Each row of a before or after table is a point. One or more steps were done to the points. Then noise was added and the rows were shuffled. The steps act on columns, c1 being the first. Write out the steps. A step turns or swaps two columns, mirrors them in a line or flattens them onto one, adds a multiple of one to another, or multiplies or shifts one. Angles are multiples of 10 degrees, from the lower column toward the higher: turns from -170 to 170, lines from 10 to 170 but not 90. Use the fewest steps. Two steps may share a column if one is a turn and the other turns, adds or multiplies; they go together, in the order done. Otherwise the lowest column goes first.

Before, 13 rows:
[[ 43  56]
 [ 38  17]
 [ 46 -37]
 [ 26  75]
 [ 45 -39]
 [ 12 -17]
 [ 38 -44]
 [ 40 -16]
 [-93 -46]
 [ 29  -3]
 [ 21  87]
 [ 46  34]
 [ 44   0]]
After:
[[ 39  16]
 [ 27   9]
 [ 20   6]
 [ 57  20]
 [ 28  11]
 [-98 -35]
 [ 45  16]
 [ 40  14]
 [ 31  12]
 [ 48  18]
 [ 29  10]
 [  4   3]
 [ 50  18]]
Steps: flatten c1 and c2 onto the line at 20 degrees

Before (8 x 3):
[[  0  88  10]
 [ 55  57  -5]
 [ 29 -30  34]
 [-21 -25 -56]
 [ 14 -10 -70]
 [ 33 -43  24]
 [ 72 -12  25]
 [-47 -42  26]]
After (8 x 3):
[[ -1 -20  31]
 [  3 -25 -53]
 [  2  -6 -80]
 [ -9 -50  26]
 [ -4 -32  25]
 [ 17  85  16]
 [  7   0  24]
 [ 11  66  -3]]
Steps: flatten c1 and c2 onto the line at 80 degrees

Before, 10 rows:
[[ 51  36   1 -21]
 [-22 121 -52 -19]
 [-17  -5  31  70]
 [-11  40 -33  -5]
 [-22  30 -29  32]
 [-55 -69 -57  -5]
 [  7  -1 -26  85]
 [ 30  10  49  31]
 [-43   2  11  28]
 [-23 -32 -32  18]]
After, 10 rows:
[[106  64   8 -53]
 [ 21 -23 -23  54]
 [ 23  32 -35 -23]
 [  2  -5 -89 -13]
 [ -9  14 -62  43]
 [ 49 -35  22  -4]
 [ 37  25   0 -33]
 [-37  12 -24 -29]
 [-13  43 -25  16]
 [-85  27  -6 -56]]
Steps: turn c1 and c2 by -70 degrees; turn c3 and c4 by 80 degrees

Before (12 x 8):
[[ 21  -3 -13  13   4  -8  19  27]
 [ 15 -26  18 -17  40 -11   9 -22]
 [  3  -7  -7  25  14   1  -3   5]
 [  1  12  -7  26  20  15  -5  17]
 [ 28 -29  61 -38  37  10   3  26]
 [  5  15  39 -50 -14 -55  27  27]
 [ -6  22   6  12  14   6 -13 -43]
 [ 11 -14  -3  46   0   3 -13  -8]
 [ -5 -17  -7  33 -11  20  50  18]
 [ 27 -13  27 -58 -25 -14  21  19]
 [ 26  14 -19  32  18  16   9  -7]
 [-17  13 -26  -9   8  -7 -19   6]]
After (12 x 8):
[[  8  -6  -2  -8 110  28 -37 -75]
 [ 16   5 -33 -15  11  15  16   1]
 [ 19  21  29 -10 122   7 -14 -21]
 [ -1  17   5  20   0  11  42  -2]
 [ 23  -5  -7 -29 -74  18 -54 -37]
 [-10 -14  40  17  40  -4   6  20]
 [-21  17 -20 -43 -33   4  40  -7]
 [ 54 -35 -11 -32 -41 -20 -46 -31]
 [  0  -1  -3  -3  53  30  33  23]
 [  0   7  -7   8  44   0  25   2]
 [ -4   1 -15  18  21 -18 -13  24]
 [-12 -14 -18  10  59   6  22   4]]
Steps: turn c1 and c6 by 60 degrees; turn c3 and c8 by 70 degrees; turn c2 and c8 by 150 degrees; turn c4 and c7 by 80 degrees; multiply c5 by 3
